Each wall is flat, endless, passes through zero and stands at right angles to its row. A trip goes straight from one point to another. Which walls does it cross, in order?
(in the rows, 128 means zero)

Walls:
(1): [ 68 144 123]
(2): [201 124 166]
(3): [ 72 149 194]
(4): [110 151 112]
(5): [ 58 138 178]
(6): [ 82 103 108]
(7): [ 93 151 129]
Trips:
[132 181 178] to [ 61  97 163] -> 2, 6, 4
[109  66  35] to [164  91  60] -> 1, 4, 2
[211  96 163] to [141 103  57] -> 6, 2, 4

Walls:
(1): [109 189 127 128 139 148 116 115]
(2): [ 81 123  87  72 151 112 116  75]
(3): [196 133 135 198 140  35 128 145]
(4): [171 109 128 125  34 128  91 100]
(5): [ 94 123 191 180 113  65 132 191]
Trips:
[ 70  82 148 186 125 211 136 128] to [ 98 164 149  80  78  86  49 163] -> 1, 4, 2
[152 152  43 102 109 145 151 146] to [192 154 157 161  38 138 176 143] -> 2, 3, 1, 5
[149 171 167 103 113 139 139 116] to [107 183 150 150 157 100 141 145] -> 5, 4, 3
[201 162 140 114 147 134 114 148] to [144  86 121 219 105 140  82 124] -> 1, 5
[100  71  44 144 103 164 126 141] to [ 66 145  52 114 106 109 122 171] -> 4, 1, 5
[132  99 117 189 115 104 125 111] to [173  86  98 162  95 133 124 142] -> 5
[154  94 129  90 182 146 114  69] to [206 151 140 114  43 153 122 119] -> 4, 2, 3
[129 189  90 140  73 204 126  32] to [155  70  86 126 138 115  65 134] -> 1, 3

Walls:
(1): [ 99 245  50 139 135  72 112  99 151 105 177 105]
(2): [118 185 186 137  59 143 139 112 176 142 149 136]
(3): [117 148 136  87 103  93 156 143 184 205 152 121]
(4): [156 173 181 132 125 117 107 167 113 161  53 110]
(5): [103 141  88 130 134  80 156 162  44 129 170 101]
(6): [116 118  74 127 183 121 201 126 193 133  90  93]
(7): [ 69  92  80  73  79 139 137 180 136 132 211 159]
(8): [ 98 130 134 119 101 187 126 177 131 104 109 153]
(9): [128 132 120 114 161 169  74 101 116 107 105  36]
Trips:
[165  53 181 112 110 124 111 167 174 121  66 128] to [138 137 205 115 226 105 158 170 116  91 122  24] -> 9, 3, 8, 5
[ 96  33 102 136 176 139  75 122  99 117  89 121] to [134  76 129 157  87 107  84 165 101 142 108  95] -> 5, 6, 4, 7
[ 66  58 209 127 135  92 111 118 137 138 178 189] to [ 86  57 226 160  91 184 115 190 154 119 193  74] -> 8, 9
[ 58 208  95 133  82 151 140 134 158  69 114 101] to [ 63 150 105 161 104 104 153 233  85 139 131  97] -> 3, 4, 9, 2

Walls:
(1): [107 140 149 161 209 152 122 154  90 122 184 139  69 115 126  63 134 150]
(2): [109 191 100  47 106 170 138 116 160  85 192 145 167 139 123 113 109 135]
(3): [ 71 133 104 153 114  87  98  75 122 166 152 176 109  58 125 166 113 160]
(4): [127 148 189 154  50  98 112 117 136  95 128  73  95 146 169 139 238  89]
(5): [168 131 119 108 171 167 131 114  94 140 154 118 155 144 153 134 142 129]
(6): [162 106 141  85 124 137 150 118  70  88 100  53 118 162 160 154 127 169]
Trips:
[112 109 170  85  69 161 159  89 136 138 118 134 120 120 135 149 102 155] to [123  88  64 207 115 103  75 158 129 135 128 153  88 158 119 123 139 175] -> 2, 4, 6, 1
[106 174 110  88 140 150 149  74 119  69 111 131 153  56 133 156 168 116] to [137 136 153 119 114 176 152 133 113 135 146 168 151  86 100 159  97 133] -> 4, 6
[118  86 133 160 175 106 177 156 134 103 133 163 124 159 137 114 135 143] to [ 94 166 114  99 136 152  67 118 107  99  76 189 132  76 101  89 143 100] -> 3, 2

Walls:
(1): [123 152 134 144 119  46  69  88 125 126 103 143 146 152 130 186 145 166
  69 114  83 105 183 193 170 101 125  89  99 118  61 115]
(2): [134 141 122  86 142  93 128 102 133 126  80 126 124 173 189 123 151 114
 113 121 127  68 122 171  82 177 134 163 118 134 137 199]
(3): [137 110 145 147 136 138 116 147 139  64 161 107 122 147 121 172 128 137
 141 161 133  25  79  85 154 116 163 108 173 103 147 153]
(4): [162 132  94 134 108 116 205 133 127 126 101 168 169 146 114 160 139 176
  64 108 191 121 104 109 157 132  76 167 116 149 163  77]
(5): [134  93 126 120 119  76 168  75 107 143 140 140 104 171 102  82 149 155
 102  72 165 139 112 182 141  79 119 139 117 124 164 129]
(6): [122 164 179 141  65  87 141 148  61 113 110 121 170  83 129 109 107 115
  59 190  74 167 124  55  77 146 168  87 203 125 140 135]
(7): [170 163 103 126  94 190 182  78 116 136  96 185 141 112  74 169 133  92
 150 127 153 123 188 165 156 126  85 230 159 115 121 149]
Trips:
[164 130 123 166 148 177  91 106 174 128  88 131 159 122 116 121 154 128
 113 128 138 114 155 132  51 145  84 139 128 138 145 148] to [ 89 107 153 124 112 115 128 109 181 155 141 107  81 150 117 129 133 164
 132 209 160 158 199  73 139 100 143  93 197 114  73 166] -> 4, 6, 3, 1, 2, 7
[ 76 132 186  28 133 165 146 104 132 146 165 136  90  89  93 136  78  87
 118 186 139 144  62 154 156 189  93 105 118 102  58 128] to [159 101  79  89 193 139 151 129 114  79  82 149  85  97 150 139 115 137
 107 178 107 135 182 113 137 138 123 173 113 136 161  97] -> 6, 2, 4
[ 43 179  73 127 176 120  65 104 128  39 153  71 158  81 144 128  78  85
  45 132 101 106  94 184  46 142  93  91 118 110 141 104] to [142 183 110 113 167 168 121  83 160 127 140 164 123 123 104 170 160 145
 127 181  89 136 187 122 212 139  58 123 124 126  41  83] -> 3, 2, 6, 7, 4

Walls:
(1): [153  60 116 191 142  81 135  66 118 164 128 119  83  93 180 123 141 170
 142 130 170 161 155 135 170 120 144 131 130 160 177 145 127  69 149 105
 125 133 151 137 169 152 140 140  96 125 159 140]
(2): [ 55 182 164 152 182 222 128 116 101 153 120  92 105 146 141 142 120 114
  86 133 153 109 106 185 135 149 121  92 101 111  84 114 110 132 132 126
  60 183 142 112 122 186  80 114 217 113 118 103]
(3): [167 113 160 113  83 107 167 128 182 129 182 102 119 121  78  79  38 138
 198 141 116  94 104 110 111 120 125 149  96 199 149 192 117 147 112 150
 166 152 121  57 115 124  95  92 128 175 156 140]
(4): [102 135  94 179 114 135 113 122 118 131 154 135 122  64 143 167  88 156
 130 158 133  98 142 102 158 115 159 112  91 129 147 192  84 109  81 103
 127 156 130 127  79 159 111 153 101 136  96 119]
(5): [173 118 114 131 123 106 122 168  39 116 132  89 114 101  61 152  78 131
 143 157 169 203 137 115 127  76 119 131 171  91 132 138 182 141  63 181
 100 161 182 109 198 133 140 122 124 151  95 114]
(6): [120 143 145 147 164  86 152 145 110  90 173  52 176  72 116 132 144 144
 169  85 102 182 134  31  88  57  54 140 165 140 146 113 141 165 132 120
 123  74 106 103 180 124  82  85  91  93 120 117]
(7): [134 180 211  69 197 123 176 137  80  92 131 135 130 148 161 142  79  96
  80 126 125 160 111 131 105 113 120  88 123 148 150 144 108  94 119 166
  89  87 149  81 101 121 137 136 190 146 122  70]
(8): [187 190 136 198  95 140  78 120 105 149 102 153 129 116 162 181 158  78
  95 133 122  79 124 104 167 120 151  46 135  92 129 113 117 185 134 117
 166 138 114 189 105 124 160 130 170 105 108 135]
(9): [201  91 128 150 103 151  69 117 128 107 157 155 113 146  33 191  40 128
 148  76 138 116 117  84  93 161 175  93 161 170 144 152 121 116 128 133
 152 145 145 146 168  70 135 130 148 112 121 145]
(10): [103 114 119 137 114 127 141 117 171 127 140 142 135 144 106  90  82 126
 115 102 143 143 132 149 160 142 110  77 143 122 109  73 122 113 131 129
 141 127  63  97 132 131 121  86 103  84 120 110]
Trips:
[140 198 142 139  79 113 107 156 151 155 101 129  94 157  84 103  69 165
 169 152 137 131 134 186 138 150 124 167 115  86  99 146 121 137 139 122
 134 192 132 147 126 121 155 168 136 105 148 111] to [ 62 144 130 121 118 139 166 153 133 132 160 135 143 181 138 205  60  87
 159  78 130 147 105 184 132 154 173 124 102 100 115 114 170 149 118 141
  97 103 105  93 112 127  67 138 126 122 187 148] -> 8, 4, 7, 5
[162 115 147  92 117 169 102  77  95  83 138 110 170 114  94  84 168 126
 166  42 118 188  78 122 158 152 169 116 144 121  90 149 117 147 143 143
 153 127  91 102  95 149  56 129 164 121  75  93] to [139 103  78 130 132 103 153  78 175 159 100  76  72 162 102 113 108 146
 144 105  68 160  79 137  77 114 108 180 176 116 121  88 165 118  62 143
  69 113 169  96 155 133 129 187 149 116 168 126] -> 5, 7, 1, 2, 10
